Rows are points. Any point is a mix of the corners, with weights that add up to 1. It lies inside the corners' shape when no weight is negative. Is each point inside? If not, which corners have a negative weight?
In the rows, 128 means zero.

Corners:
(1): [ 69 141]
(2): [201 116]
(3): [ 68 103]
Points:
[163  98] -> outside (1)
[167 126] -> outside (3)
[152  99] -> outside (1)
[191 116] -> inside

Corners:
(1): [ 66 138 217 245 153  36]
(2): [182 187 143  98 154 116]
(3): [ 84 109 152 161 106 191]
(4): [148 100 143 152 118 165]
(5): [161 191  77 184 194 139]
(6): [ 87  94 151 138  26 166]
(7): [146 112 102  55 117 169]
Points:
[111 140 170 191 157  94] -> outside (6)
[120 163 145 202 158 111] -> outside (7)
[155 166 144 159 181  90] -> outside (3, 6)
[107  85 111 107  50 210] -> outside (1, 2)
[148 143 131 102 128 144] -> inside
[126 140 129 119 116 149] -> outside (4)
[144 141 149 157 156 109] -> outside (3, 6)
[ 97 109 139 156  78 160] -> outside (2)

Corners:
(1): [163 155 113 126 191 123 123  84 139]
(2): [188  93  99 148  95 155  51 134  74]
(3): [ 93 158 190 129 198  99  28 111  63]
(4): [103 174  97 183  27 102 171 160 143]
(5): [137  87  32   7  99 138 164 106 190]
(6): [ 85 160 165 168 127 106 156 122 207]
(7): [ 98 118 141  64 192 234 175  92 205]
(8): [170 132  65 117 153 136 132 152 186]
(9): [171  76  75  56  95  78 168 170 131]
(10): [166 171 134 103  61 150 117 130 134]
Points:
[119 119  96  81 138 105 165 131 179] -> outside (2, 10)
[138 127  94 119 127 121 138 134 158] -> outside (10)
[137 128  88 110 135 150 117 122 137] -> outside (6, 9, 10)
[139 126  83 100  63 103 137 146 152] -> outside (1, 7)
[123 149 122 163 117 115 162 138 167] -> outside (3, 5, 10)
[139 145 130 140 100 127  62 133 104] -> outside (1, 7, 9)
[158 108  68 100 135 143 152 139 180] -> outside (3, 10)
[141 134 103 146  63 114 116 152 130] -> outside (1, 7)
[165 114  60  92  94 124 146 128 165] -> outside (3, 7)

Corners:
(1): [144 152 108  58 212 110 173 161  73 163 187 168]
(2): [ 94 120 148 169 202 106 212  76  86 183  67  59]
(3): [ 99 160 153 112 110 111 150  98 141 131 157 175]
(4): [108 125 132 171 185 140 188 108  55 234  45 113]
(5): [126 168  21 135 107 164 108 168 110  65 109 107]
(6): [166 173  65  54 198 180  97 120 143 178 231 147]
(7): [119 159 118 112 111  99  67 168 149 100 145 139]
(8): [124 137  77  77  92 145 134 136 201 140 107 173]
(9): [165 167 163 127 116 124 131 156 149  83  49 132]
(10): [163 182  97  54 126  98 125 166 125 154 211 144]
(11): [142 153  68 102  98  95 105 117 161 108  74 159]
(12): [120 115 146 249 231 151 227 101  65 188  94 119]
(13): [111 212  77 108 119 118 139 160 202  93  89 161]
Points:
[133 157 114 121 169 145 167 124 132 150 141 139] -> outside (4, 7, 11)
[126 140  79 108 144 118 147 160  84 148 162 172] -> outside (2, 6, 9, 13)
[127 174 131 128 118 128 112 147 172 124 124 157] -> outside (1, 2, 5, 11)
[124 169 106 119 145 122 147 136 147 128 103 133] -> inside
[131 162  94 123 139 129 137 146 123 128 127 133] -> inside

Corners:
(1): [135 226 164 113 125 140 147  55 156 170 129 164 111 152 101 100 128 249]
(2): [150  99 120 140  88  81 149 109 163 137  92 157 142 169 133 156 100 122]
(3): [ 98 108  96 106 136 140 131 144 114 116 135 135 128 110 125 113 111 110]
(4): [ 89 134 109 147 140 117 110 142  96 122 156  80 144 185 143  91 150 110]
(5): [124 109 135 127  77 133 109 145 140 126 150 119 161 115  89 102 109 139]
(6): [ 74 219  96  15 150  96  77 127 103 147 172 169 127 166 147 174 108 157]
(7): [ 99 131 121 125  73 117  86 141 119 129 139 167 135 119 100 126 129 146]
(8): [123 104  87 131 165 150 117 133 129 146 132  99 130 129 119 143 123 136]
(9): [132 113 106 124 159  67 108 132 130 127 119  47 132 117 144 114 126 107]
(10): [136 120 133 134 138 138 153 122  98 127 105 150  98 143  49 134 147 117]
(11): [136 142 122 135 133 168 117 130 107 123 107 130 115 145 152 104 125 125]
(12): [134 120 109 172 123 163 142 133  96  70 129 152 141 158 141 101 155  97]
(13): [146 137 134 124 131 127 143 125 117 132 134 151 103 136 143 109 133 122]
(14): [135 117 124 121 159 129  98 109  94 130 122 155 131 138 130  95 121 137]
(15): [142 187 114 135 155 133 123 107  87 147 123 167 163 153 132 113 134 130]
(16): [154 107 117  97 156 113 130 125  93 137 112 112 134 125 131 134 154 110]
(17): [131 117 137 140 125 162 158  51 218 144 117 119  59 130  88  98 124 127]
(18): [ 89 150 139 135 149 149  96 131  90 137 143 148 162 133 124 123 149 124]
(19): [131 100 117 148 151 157  94 132 183 159  89 128 147 138 116 112 135 159]
Points:
[126 122 124 138 119 132 120 124 122 129 124 137 131 133 114 112 133 131] -> outside (6)
[124 131 116 126 135 128 118 121 126 134 126 136 130 141 133 119 128 133] -> outside (5, 10)
[123 143 125 116 121 128 125 110 150 147 123 141 114 133 111 129 118 147] -> outside (4, 12, 14, 16)
[121 136 120 118 133 127 116 118 125 141 124 137 131 139 113 124 125 138] -> outside (12, 13)
[125 134 114 120 129 121 120 123 123 132 125 136 131 145 126 126 126 131] -> outside (18)
[147 114 131 144 129 124 119 109 142 139 118 127 140 123 117 109 131 137] -> outside (3, 4, 6, 10, 11)
[128 120 117 127 124 117 121 125 133 133 125 121 136 136 121 123 120 129] -> inside
[126 127 125 128 132 141 127 102 155 139 122 131 110 136 112 113 128 134] -> inside
[111 142 111 119 156 131 104 139  90 128 144 118 151 143 149 103 134 128] -> outside (2, 7, 10, 17)

Corners:
(1): [153 103 150  80  95  46 140 144 134 148  93 102  63  85 140 112 192  97
 172 114]
(2): [140 138 151 161  79 131 144 115 151 129 134 109 135 136 130 128  98 156
 115 137]
(3): [120 115 150 143 150 162 129 118 111 125 154 162 134 146 125  96  96 124
 138 144]
(4): [138 104 119  96 127 135 141 129 125 151 132 162 107 151 122 117 169 133
 116 114]
(5): [140 140 149 117 126 147 100 127 141 136 150 108  92 148 127 124 104 134
 144 143]
(6): [111 119 126 100 153 115 156 140 130 136 116 123 121 129 121 110 127 154
 118 140]
(7): [125  91 132 185 156 166 115 110  82 127 162 132 125 140 102 114 130  90
 121 101]
(8): [136  99 112  84 151 142 152 142  62 122 148 152 109 149 125  83 138 130
 122 126]
(9): [103 144 123 102 117 159 139  96 118 140 122 114 109 124 160 129 120 151
 126 130]
(10): [148 104 169 138 143 132 147 132 101 128 148 117 143 151 153 127 106 131
 123 141]
(11): [145 111 130  85 146 103 163 129 106  53 148 130 159 138 132 134 118 134
 149 130]
(12): [140 192 124 116 141 182 147 113 124 123 131 123  83 159 162 129  89 140
 115 152]
(13): [128 118 138 114 139 154 114 132 112  80 139 142 128 140 147 136  93 126
 118 132]
(14): [158 104 121 100 159  90 108 134  94 116 156 120 129 155 139 109 125   7
 135 116]
(15): [101 159 184  99 132 168 137 114 136  93 120 131 153 142 103 137  88 164
 140 145]
(16): [129 136 134 126 148 143 130 132 113 123 113 112 127 127 164 126 110 115
 160  90]
(17): [121 103 151 159  86  96 130 114 160 154  50 102 136 125 127 116 222 141
 142 107]
(18): [ 77 107 172 151 136 170 142 131 135 139 131 115 130 145 127 101 105 135
 130 137]
(19): [132 137 191  97 128 144 128  92 144 141 109 145  72 155  99 101 125 144
 126 104]
(20): [123 119 121  90 133  72 142 143 113 149 146 140 117 134 146 108 199 130
 116 120]
(21): [122 112 119  96 140 129 141 128 121 143 132 107 144 112 146 104 190 123
 126 109]
Points:
[129 106 140  85 144 111 138 135 110 126 137 140 104 135 139 107 128 119
 139 125] -> outside (2, 7, 12, 15, 17, 21)
[121 128 148 103 126 129 149 124 124 124 112 117 122 128 139 116 140 149
 132 122] -> outside (3, 4, 5, 7, 14)
[120 125 147 123 138 144 141 121 118 118 122 120 129 132 136 117 112 129
 135 125] -> outside (4, 5, 20)
[137 127 131 113 134 128 135 126 117 120 133 123 123 137 140 122 131 122
 133 127] -> outside (18, 19)
[125 121 162 111 137 119 139 121 129 135 124 118 113 135 126 113 137 126
 135 131] -> outside (2, 4, 8, 13, 16)

Corners:
(1): [162 114  57  95 195 101 116 100  95 123 156 115 167  86 117 175 155 130
  80 111]
(2): [181 131 103 174 119 140 162 106 202 120 178  89 151  90 128 163 117 123
 116 138]
(3): [132  74 131 171  63 167 133 141 163 179 181 123 124  28 140 111  68 174
  98  91]
(4): [138 139 123 162 117 111 129 105 129 166 132 147 126 131 124 177 142 144
 165  84]
(5): [121  98  89 155 158 138  87 155 107 130 128  95 134 105 158 164  30 186
 193  99]
(6): [142  44 198 134  44 132 153 132 105 128 181 118  80  78  80 144  42 119
 136 152]
(7): [129 153  41 149 184 157  85  78  21 196 164  83 110 151 130 130 167 242
 232  85]
(8): [162 141  52  99 141 160 117  89 164 206 109 124 163 114 114 168 130  89
 117 162]
(9): [141 191  78 155 118  53  63 159  54 108  70  98 102  94  26 125 104 139
 107 170]
(10): [110 145  89 199 129 110  95  84 131  85 121 142  76 153  99 122 207  68
 100 126]
(11): [154 110 108 104  81 118  78 124 148 172 159  75 119  76  43  87  57 144
 111 103]
(12): [111 160  49  99  92  81 108 150 115  88 115  73 120  95 107 197 144 101
 148 145]
(13): [115 110 127 203 154 140 141  63 128 153 177 115 124 145 196 117 151 128
 151 108]
(14): [143 107  81 161 133 165 119 118 188 117 130 127 161 200 145  89 217 131
 122 130]
(15): [189 146 135 131 105 228 129 195 127 120 142 147 151 121 155 118 134 177
 162 113]
(16): [117 114 181 186 105 163 109 186 164 148 144 170  65 133 118 127 149 133
  95 133]
(17): [146  98 100  75 144 163 136 103 157 131  78  63 138  81 155 156 104 161
 104 126]
(18): [172 103  61 127 155  98 107  89  94 132 122 118  92 152 137 111 174 120
 109 138]
(19): [133 105 160 187 103 131  71  94 140  97 185 146 101 121 109  96 152 196
 206 151]
(20): [155 128 117 122  94 177 143  74 129 114 155 119 121 173 157 151 116 167
 106 134]
(21): [118 202  44 129  91 114 146 175 159 139  91 133  72  82   7  85  66  82
  76 119]
Points:
[132 120 101 160 122 117 113 115 129 138 145 122 110 119 109 129 136 124
 133 125] -> outside (15, 17, 20)
[136 112 117 144 118 141 102 122 114 135 141 114 123 117 122 137 120 158
 145 124] -> outside (2, 18, 21)
[126 142  82 148 128 120 124 123 132 135 135 102 117  86 108 151  96 135
 109 104] -> outside (6, 8, 14, 15, 18, 19)
[151 141  99 150 116 120 125 116 148 114 142 127 123 133 104 137 155 107
 111 140] -> outside (3, 5, 7, 17)
[141 139  87 129 157 124 108  97  80 137 115 115 122 156 138 163 186 138
 140 131] -> outside (2, 3, 5, 11, 19, 21)
[144 119 112 153 115 156 114 117 138 150 142 119 117 124 123 120 119 153
 138 123] -> outside (1, 12)
[134 134  96 150 119 135 111 125 126 125 135 119 112 120 116 136 140 131
 133 124] -> inside
[156 141  91 135 139 140 109 117 129 145 130 114 125 115 113 134 120 145
 132 123] -> outside (3, 6, 12, 14)

Corners:
(1): [176 139  81 160  98  68 132  51 118 188  87 138  88 104  63  90 187 104
  84 113]
(2): [127  99 162  89 151  74 183 153 194  68 108 128 130  99 169 154  73 169
 153 166]
(3): [249  86  78  79 176  80 102   8 148 128 124 138  88  74  58  85 150 127
 158  78]
(4): [120  98 189 136 162 110 137  65 168 121 117 138 171 120 205 197  98  93
 165 140]
(5): [126  85 105 190 136 171 157 100 201  78 148 147 160 156 216 140 117 100
 141 200]
(6): [130  89 147 117 125  91 185  92 112  82 145  58 199 143 229 127  77 110
 174 119]
(7): [131 127 120 150 163 151 178 172 161  63  91 108 200 123 230 164  82  67
 165 157]
(8): [116 128 184 113 102 161 184 144 141  69 129 145 161  54 184  59 112 175
 148 142]
(9): [ 56 117 103 151 186 130 172 101 151 120 144 140 197 170 150 125 158  47
 172 182]
(10): [156 156  61 137 106  79  97  63  67 138  83 139  90 102  88 124 192 172
 142 109]
(11): [210 127  88  67  96  70  97  79 107 172 138 146  86 121  51 119 234 112
 136 139]
(12): [107 112 113 145 111 105 199 177 107  83 138 214 181 157 163 166 110 147
 145 101]
(13): [152 128 173 185 172 151 154 162  81 163 164 132 131 134 165 133 105 149
 163 103]
(14): [134 101 118 144 122 138  85 148 108 116 166 130 128  91  88 147 137  97
 149 154]
(15): [130 180 167 141 117 152 185 137 120  96 181 109 174  98 116 169  40 204
 153 153]
(16): [189 148  20  95 117  90 133  57  50 224 152 148  54  80  69 158 204  86
 107 111]
(17): [107 105 164  59 168 137 133 101 183 103 119  78 181 173 146 150  88 120
  78 126]
(18): [112 146 148 131 128 142 183 127 211  57 139 107 153 168 222 167  77  57
 179 122]
(19): [ 66  94 207 136 109 180 192  89  77  51  82 143 155 122 141 173 132 110
 129 144]
(20): [214 143 102 106 106  70 119  52  77 162 116 137  66 127  87  86 108  81
 145 131]
(21): [226 185 133 187 136  72 116  34  76 108 182 127 119  58 132  96 161 125
  91 130]
Points:
[122 122 157 128 150 144 168  98 163  69 137 105 172 114 191 150  77  96
 151 155] -> outside (1, 10, 11, 12, 13)
[160 129 121 123 137 108 140 100 143 117 152 145 129 119 131 134 122 130
 145 133] -> outside (1, 6, 7, 19)
[143 121 128 131 132 115 154 114 111 127 129 132 135 112 134 133 125 120
 159 125] -> outside (5, 17, 21)
[152 120 127 131 150 117 150  99 153 109 145 124 147 120 158 134 104 104
 147 130] -> outside (10, 11, 19)
[141 119 130 127 133 121 151 101 132 109 129 130 143 115 147 139 131 116
 141 135] -> outside (20)
[150 125 108 129 137 117 149  94 125 126 137 123 141 139 126 136 128  94
 131 124] -> outside (2, 4, 8, 10)
[114 116 138 128 142 127 161 102 132 102 125 128 155 133 149 140 124 102
 144 145] -> inside
[148 127 120 125 136 116 152  94 140 111 134 128 135 122 141 137 122 108
 149 126] -> inside
[160 130 108 125 127 110 142  96 110 131 130 133 121 109 128 130 131 104
 139 134] -> inside

Corners:
(1): [186 137  90 129  96  91 105 132 130 180 102 170 150 133 148 136  75  37
 108 136]
(2): [126 126 115 129 160 193 174 106 139 117 106  90 105 134 104 145 105 187
 163  51]
(3): [134 103 121 130 173 131 130 110 167  92 143  94 154 115 139 141  82 204
 162  65]
(4): [140 163  74 131 130  92 127 114 108 147 118 146 178 151 120 139 142  76
 163 155]
(5): [161 110 127  97 129 135 162 104 150  77 122  50 147 131 157 110  72 203
 194 111]
(6): [144  83 147 124 110 161 129 165 148  85 138 120 113 156 101 111 127 111
 144 153]
(7): [105 128 130  79 116 145 125 156 111 118 130 149 138 116 147 105 136 117
 115 141]
(8): [101 114 154 105  57  99  95 149 155 164 153 135 179 121 146  84 129 120
 140 176]
(9): [141 120 111 102 114 130 100 128 119 147 108 116 150 135 152 142 149 151
 121 183]
(10): [174 151  87 165 114  60 162 115 120 137 113 191 144 158 140 168  81 113
 115 120]
(11): [125 154  86 111  99 130  83 175 150 133 156  82 122 131 169 142 190 116
 129 143]
(12): [118 123 128 109 129 131 137 172 131 134 144  93 117 173 139 108 114 147
 125 123]
(13): [103 104  99 115 140 164 115 136 154 128 145 137  99 147 174  74 146 132
 145 153]
(14): [167 176 146 192 140  56 162 126 149 171 141 108 115 122 157 179 144  52
 129 153]
(15): [131 188  89 171 114  92 117 139 150 143  91 143 134 111 157 144  90  56
 128 172]
(16): [172 127 130  96 168 208 129 114 135 122 156 110 122 134 128  91  70 231
 160  61]
(17): [152 143 102 201 109  81 132 129 116 126 112 112 142 119 132  92  99  68
 128 130]
(18): [183 179 168 187 116  58 142 127  98 136  89 184 183 155 150 188 105   7
 126 137]
(19): [124 140 151  94 122 130  84 127 172  86 138 105 102 163 145  88 120 111
 108 153]
(20): [167 179  96 132 145  93 164 113 168 152  78 151 179 129 156 118 147  83
  96 166]
(21): [146 112 103 101 130 122  65 163 144 110  91 154  96 126 147  93 159 127
 158 145]
Points:
[143 130 115 122 125 117 116 138 142 126 116 132 134 132 144 115 124 123
 140 135] -> inside
[148 140 122 141 126 110 130 126 140 129 117 138 142 131 139 123 110 102
 140 131] -> outside (9, 11, 12)
[151 138 112 136 123 110 127 132 139 141 124 134 134 137 146 130 115 100
 131 137] -> inside
[136 137 116 124 126 124 111 145 132 120 131 116 127 133 148 122 125 109
 136 135] -> outside (2, 8, 10, 20)
[142 131 116 124 123 128 125 137 137 124 124 127 137 142 139 117 117 123
 135 133] -> outside (14)
[146 137 113 145 123 118 136 132 135 135 125 122 142 139 140 133 114 111
 140 129] -> outside (7, 19, 21)
[144 138 110 137 125 118 130 136 135 136 120 128 136 133 143 132 121 112
 139 133] -> outside (19)

Corners:
(1): [104  95 113 112 112 103 160 124 155 132 112 158 144 196 162 123 152 112
 138 110]
(2): [174 107 111 100 118 106 145 140 134 143  99  99 107 139  97 165 128 120
 117 122]
(3): [119 128 132 100 124 130 160  19 136 130 109 113 137 153 174 125 135 120
 155 166]
(4): [139 129 114 145  93 154 150 125 140 141 143 154  91 111 158 125 137 162
 172 139]
(5): [120  93 105  96 143 102 140 142 153  95 115 101 143 137 125  97 151 116
 105 155]
(6): [142 113 125  73 153 175 105 122 167 133 201 153 132 110 153  96 174 249
 143 137]
(7): [106 104  86 100 130 114  82 152 131 107 127 109 146 156 134 143 107 119
 120 114]
(8): [112 143 152 144 100 100 154 123 124 124 103 109  87 152 129 170  85 101
 166 107]
(9): [125 134  99 103 139 107 136 146 133 132  94 124 125 115 129 154 141 136
 118 118]
(10): [131  20 108 115 132 105 150 118 130 119 137 129  71 131 105 143 113 120
 118 131]
(11): [137  97 134 143 109 107 136 133 139 136 127 112  84 115 135 151 150 115
 124 124]
(12): [127 127 123  68  80 168 141 153 157  82 104 125 132 100  89 149 123 131
 110 142]
(13): [125 143 123  78 121 119 136 134 153 135  85 117 136 112  74 147 151 132
 162 129]
(14): [125 142 129 106 128 120 107 106 118  95 181 148 145 116 147 137 149 146
 112 148]
(15): [166 133 127 147 130 116 140  98 147 118 120 103 134  98 124 124 155 142
 142 111]
(16): [152 130 147 155 159 113 124 137 124 136 118 141 115 134  92 138 141 162
 124 152]
(17): [114 129 117  92 114 123 124  75 113  98 113 101 103  95 140 112 147 113
 118 111]
(18): [109 140 108 125 132 141 151 105 139 139 165 114 140 148 119 119 118 100
 116 118]
(19): [142 142 133 148 103 111 150 105 112 146  94 117 126 110 128 144  75  89
 143 118]
(20): [135 115 119 169 130 100 122  94 108 134 187 108 139 116 160 134 174 238
 130 142]
(21): [131 134 116  77 119 143 145 147 107 139 106 106 144 127 134 144 154 111
 156 100]
Points:
[123 121 120 120 120 120 139 122 132 121 129 123 130 132 128 137 133 126
 131 131] -> outside (2, 6, 17)
[135 113 124 125 116 116 136 131 132 118 124 124 121 138 134 135 128 136
 136 119] -> outside (3, 9, 11, 13, 18)
[116 109 120 111 137 121 124 123 133 111 141 125 128 140 135 126 141 141
 115 137] -> outside (2, 4, 13, 15, 19)
[136 103 122 117 125 119 129 109 127 133 128 117 105 131 138 136 149 157
 147 118] -> outside (5, 9, 12, 14, 18, 19)
[139 107 119 111 130 105 134 136 130 124 110 118 113 136 129 142 129 114
 127 111] -> outside (3, 4, 12, 13, 18, 20)
[132 108 117 118 127 112 130 134 142 128 132 126 107 133 126 137 144 127
 126 122] -> outside (3, 12, 19, 20, 21)

Corners:
(1): [127 145 129 107 132 132 107 163 118 134 111 138  78 144 110 111 117 123
 145 159]
(2): [106  83 113 130 148  98 109  84 131 146 118 134 128 126 109 103 105  94
 145 157]
(3): [ 99 106 129 131 145 155  78 137  64 118 104 146 161 122 152 156 112 129
 144 148]
(4): [131 117 102 129 122 114 151 144 134 104 218   7 124 114 153 125 135 136
 162 187]
(5): [ 91  73 123 117 133 145 131  99  92 151 104 146 139 132 154 155 108 111
 100 126]
(6): [ 98 145 120 111 133 157 126  80 141 153 128 168 136 144 102 140  97 129
 100 142]
(7): [ 99 149 121 105 115 136 109  97 166 125 143 161 125  95 105 173 103 121
 110 133]
(8): [ 77 139 125 110  91 172 122 154 160  85 149 171 150 167 140 124 115 134
 119 124]
(9): [186 134 104  92  97 152 192 101 156 150 156 131 117 134  92 108 208  67
 159 213]
(10): [ 95 152 168 147 136 171  87 179 134 144 119 137 158 119 119 144 100 138
 126 131]
(11): [104 135 126 133  81 151 110  70 143 148 104  71  99 115 100 142 130 136
 137  91]
(12): [109  92 109 127 148 140  98 128 143 102 100 108 134 150 149 142 139 119
 139 187]
(13): [114 155 113 118 149 161 140 144 165 120 123 154 140 152 140 152 132 136
 135 116]
(14): [ 89 142 160 108 143  89 135 174 133 136 133 151 158 200 156 141 144 130
 138 112]
(15): [133 142 105 152 109 120 229 138 136 139 108 131 102 144 129 137 172 113
  61 110]
(16): [110 141 130 101 134 149 118 127 137 119 130 117 125 133 128 125 153  92
 120 137]
(17): [130 140 177 153 136 146 105 148 150  69 172 144 126 122 117 155 107 138
 143 121]
(18): [105 115 127  99 141 179 114 113 151  95  86 121 123 134  88 156 182 144
 141  96]
(19): [105 121 104 111 133 167 115 141 121 128 123 142  80 152 139 154 240 111
  91 112]
(20): [162 115 112 109  99 122 101  88 153 158  95 136 143 120 106 156  97 131
 105 107]
(21): [106 105 118 118 132 105 121 113 159 132 114 133 153 131 170  60 131 123
 130 178]
Points:
[ 99  99 131 126 149 123  81 141 115 131 127 150 158 147 162 130  83 139
 128 149] -> outside (7, 9, 11, 15, 16, 18)
[114 121 126 116 132 145 113 128 135 123 129 130 127 141 130 133 147 119
 134 143] -> outside (7, 15)
[102 123 126 119 130 150  90 110 139 130 106 150 130 125 119 146 107 133
 126 123] -> outside (4, 9, 14, 15, 16)
[111 121 120 117 123 141 122 121 134 135 117 128 131 135 127 131 135 117
 122 145] -> outside (13, 17)
[120 118 118 116 127 138 124 124 136 122 122 127 121 137 129 135 146 117
 131 143] -> outside (6, 10)
[112 137 129 122 126 142 127 128 134 131 121 152 132 142 124 144 116 119
 120 131] -> outside (4, 18, 19, 21)
[108 126 131 118 130 139 111 127 141 125 137 133 146 138 136 135 127 119
 133 145] -> outside (1, 15, 18)
[108 131 125 124 130 129 111 141 143 122 134 141 137 138 137 136 111 128
 117 139] -> outside (5, 9, 11, 18)
[114 122 127 119 135 138 111 122 133 130 124 127 126 131 123 135 131 122
 135 142] -> outside (8, 15)

Corners:
(1): [105 120 125  72 130 158 122 105 154  95 203 150  93 147 139 101 142 181
 196 194]
(2): [144 141 179 141 103 169 103  66 181 106 185 145  85 143 149 152 122 167
 129 166]
(3): [ 99 104  64 113 109 190 105 139 238 113 119 157 152 154 159 148 114  74
  83  95]
(4): [133 142 104 100 118 128 112 176 179 130 122 188 101 172 103 109  94 122
 140  36]
(5): [127 115 121 133  92 107  99 159 164 131 193 110  48 152  94 117 175 147
 137  63]
(6): [156 126 106 137 111  98 116 105 117 172  64 116 156 122 128  94  98 135
 100 123]
(7): [119  32 141  98  61 139 117  78 147  95 126 155 119 147 131 147 131 181
 151 122]
(8): [ 74 176 120 116 108 185 142 180 156 198  34 110 153 175 158 159 150 112
 116 129]
(9): [121 130 143 122 166 128  13 137 189 176  51 178  95  99 118 187 131 120
  53 167]
(10): [135 103 109 159  87  96  81 139 118 100  94 154 134 132  94 182  90 132
 125 134]
(11): [119 152 105 150  54 190  74 128 168 128 124 162  72 150 126 182 111 148
  63 220]
(12): [124 121 117 134 112 116   7  90 208 118  70 108  47  89 101 192  97 124
 104 175]
(13): [ 88  80 139 153 169 153 119 157 139  99 143 144 108 181 142  93 103 103
 102 153]
(14): [197 137 115  82 139 135 155 184 102 113 129  75 112  85 173  90 115 127
 126 102]
(15): [116 104  56 119 116 161 198  84  40 160 104  47 114 179 148 175 151 165
 112 189]
(16): [112 124 126 114  74 135  99 127  99 117 168 130 118 108 151 141  18 150
 117 144]
(17): [114  94 128 118 139 154 146 167 172 151 120 130 108  94 109 131  99 107
 134 135]
(18): [130 117 144  62 142 132 155  68  94 113 139 115 114 107 123  78  96 117
 127 119]
(19): [101 126 155 137 183 140 181 140 136 119 107 145 110 103 187 105 100  98
  91 186]
(20): [117 130 151  92 131 116 152 156 158 104 156 105 105 124 103 132 104 151
  95 145]
(21): [159 144 107  96 109 112 109  86 135 136 166  90  82 161 150 128 109 106
 117 190]
Points:
[125 116 118 116 117 138 125 133 127 149 116 121 126 142 136 128 110 121
 121 113] -> outside (1, 11, 12, 19, 20)
[115 144 127 106 147 146 132 170 173 144 139 125 121 141 151 109 111 111
 113 126] -> outside (7, 10, 11, 12, 15, 18)
[137 135 114 103  97 136  97 119 146 129 137 116  93 138 131 152 122 142
 119 138] -> outside (6, 13, 17, 19)
[127 127 116 114 104 140  92 123 156 124 129 131  97 143 126 145 114 139
 112 147] -> outside (17, 19)
[135 106 118 110 115 129  97 120 151 118 136 131 106 129 127 133 104 134
 120 126] -> outside (8, 11, 19)
[122 115 124 124 115 140 105 131 151 128 126 128 104 130 137 142 113 136
 113 157] -> outside (4, 18)
[129 103 125 109 117 145 138 118 127 113 146 133 113 133 135 124 114 150
 126 134] -> outside (8, 12, 21)
